Rows are points. Each copy is the shape, with its points in the same order, turned, moved and blurred by noise. Say if it was mirrored as well.

Shape (7 x 3):
[[-0.06  0.47  0.52]
 [ 0.11 -0.38 -1.09]
 [-0.09 -0.07 -0.21]
 [-0.35 -0.43 -0.08]
 [-0.12  0.04 -0.46]
 [ 0.48 -0.29  0.55]
 [-0.77  0.38 -0.29]]
Copy 1 (7 x 3):
[[ 0.61 -0.07 -0.38]
 [-0.82 -0.55  0.65]
 [-0.16 -0.20  0.01]
 [-0.48  0.10 -0.19]
 [-0.28 -0.44  0.08]
 [ 0.36  0.61  0.23]
 [-0.23 -0.67 -0.64]]
Copy 1 is: only turned
Copy 2 (7 x 3):
[[ 0.03  0.68 -0.07]
 [-0.71 -0.88  0.17]
 [-0.25 -0.09 -0.10]
 [ 0.08 -0.43 -0.39]
 [-0.48 -0.17 -0.08]
 [ 0.52  0.21  0.47]
 [-0.49  0.20 -0.75]]
Copy 2 is: mirrored
Copy 3 (7 x 3):
[[ 0.69 -0.10  0.30]
 [-1.04  0.17 -0.28]
 [-0.09  0.02 -0.21]
 [-0.03 -0.02 -0.61]
 [-0.26  0.22 -0.03]
 [ 0.28 -0.87 -0.03]
 [ 0.26  0.79 -0.18]]
Copy 3 is: mirrored

Shape (10 x 4):
[[ 0.86 -0.31 -0.38  0.02]
 [ 0.13  0.67 -0.16 -0.27]
 [-0.06 -0.43  0.50  0.30]
 [-0.15 -0.47 -0.26 -0.66]
 [ 0.31 -0.47 -0.41  0.60]
 [ 0.53  0.66  0.34 -0.08]
 [-0.34 -0.05  0.64  0.25]
 [-0.35 -0.63 -0.49 -0.67]
 [-0.26 -0.11  0.10 -0.53]
 [-0.14  0.27 -0.10  0.63]]
Copy 1 (10 x 4):
[[ 0.45 -0.68 -0.51 -0.17]
 [-0.05  0.44 -0.75 -0.19]
 [ 0.19  0.05  0.50 -0.25]
 [-0.11 -0.10 -0.16  0.69]
 [-0.09 -0.73  0.01 -0.45]
 [ 0.46  0.53 -0.65 -0.48]
 [ 0.03  0.54  0.48 -0.36]
 [-0.40 -0.21 -0.06  0.85]
 [-0.09  0.34 -0.12  0.40]
 [-0.37  0.10 -0.06 -0.79]]
Copy 1 is: mirrored
Copy 2 (10 x 4):
[[ 0.59 -0.07 -0.66 -0.02]
 [ 0.13  0.34  0.45  0.49]
 [ 0.22 -0.02  0.25 -0.95]
 [-0.43 -0.38 -0.28 -0.03]
 [ 0.79 -0.50 -0.12 -0.42]
 [ 0.37  0.71  0.43  0.05]
 [ 0.00  0.10  0.67 -0.76]
 [-0.50 -0.77 -0.24  0.09]
 [-0.46 -0.15  0.15 -0.17]
 [ 0.58 -0.28  0.74 -0.34]]
Copy 2 is: only turned

Shape (9 x 6):
[[ 0.07  0.07  0.35 -0.23 -0.29 -0.56]
 [ 0.17  0.25 -0.38  0.24  0.30 -0.02]
 [ 0.40  0.09  0.59 -0.05 -1.35 -0.56]
 [ 0.63 -0.23 -0.26  0.02  0.54  0.11]
 [-0.24 -0.43  0.16 -0.05  0.11  0.73]
 [-0.07  1.09  0.86  0.26 -0.22 -0.06]
 [-0.39  0.01  0.59  0.48 -0.33 -0.11]
 [ 0.43  0.13 -0.43 -0.38 -0.30  0.07]
 [-0.38  0.22  0.38  0.09  0.12  0.21]]
Copy 1 (9 x 6):
[[-0.01  0.27  0.18  0.22 -0.35  0.57]
 [-0.23  0.26 -0.22  0.32 -0.05 -0.49]
 [ 0.38 -0.34  0.67  0.95 -0.37  1.04]
 [-0.17  0.07 -0.95  0.21 -0.14 -0.26]
 [-0.33 -0.48 -0.25 -0.49  0.28  0.15]
 [-0.09 -0.26  0.94  0.09 -1.07 -0.28]
 [-0.66 -0.30  0.47  0.22 -0.26  0.39]
 [ 0.52  0.17 -0.26  0.28  0.22 -0.04]
 [-0.42 -0.16  0.28 -0.23 -0.24 -0.12]]
Copy 1 is: only turned
Copy 2 (9 x 6):
[[-0.55  0.49  0.23 -0.28  0.06  0.08]
 [ 0.18 -0.15 -0.16 -0.02 -0.38  0.05]
 [-1.02  0.22  1.08 -0.52  0.52 -0.15]
 [ 0.56 -0.07 -0.16 -0.29 -0.12  0.59]
 [-0.12 -0.33 -0.69  0.09  0.64  0.43]
 [-0.82  0.02 -0.35 -0.84 -0.04 -0.78]
 [-0.47  0.20 -0.19 -0.06  0.62 -0.53]
 [-0.32 -0.36  0.25 -0.13 -0.27  0.60]
 [-0.45  0.05 -0.62 -0.13  0.23 -0.15]]
Copy 2 is: mirrored
Copy 3 (9 x 6):
[[ 0.19 -0.36  0.38  0.52 -0.06 -0.29]
 [-0.15 -0.37 -0.03 -0.56 -0.19 -0.16]
 [ 0.80 -0.46  0.53  0.76  0.03 -1.19]
 [ 0.15  0.21  0.30 -0.71 -0.29  0.09]
 [ 0.41  0.32 -0.52 -0.20  0.40  0.00]
 [ 0.56 -1.40  0.10  0.12  0.50 -0.10]
 [ 0.59 -0.58 -0.46  0.43 -0.05 -0.25]
 [-0.11  0.05  0.43 -0.34  0.20 -0.70]
 [ 0.24 -0.46 -0.38  0.02  0.31  0.11]]
Copy 3 is: only turned
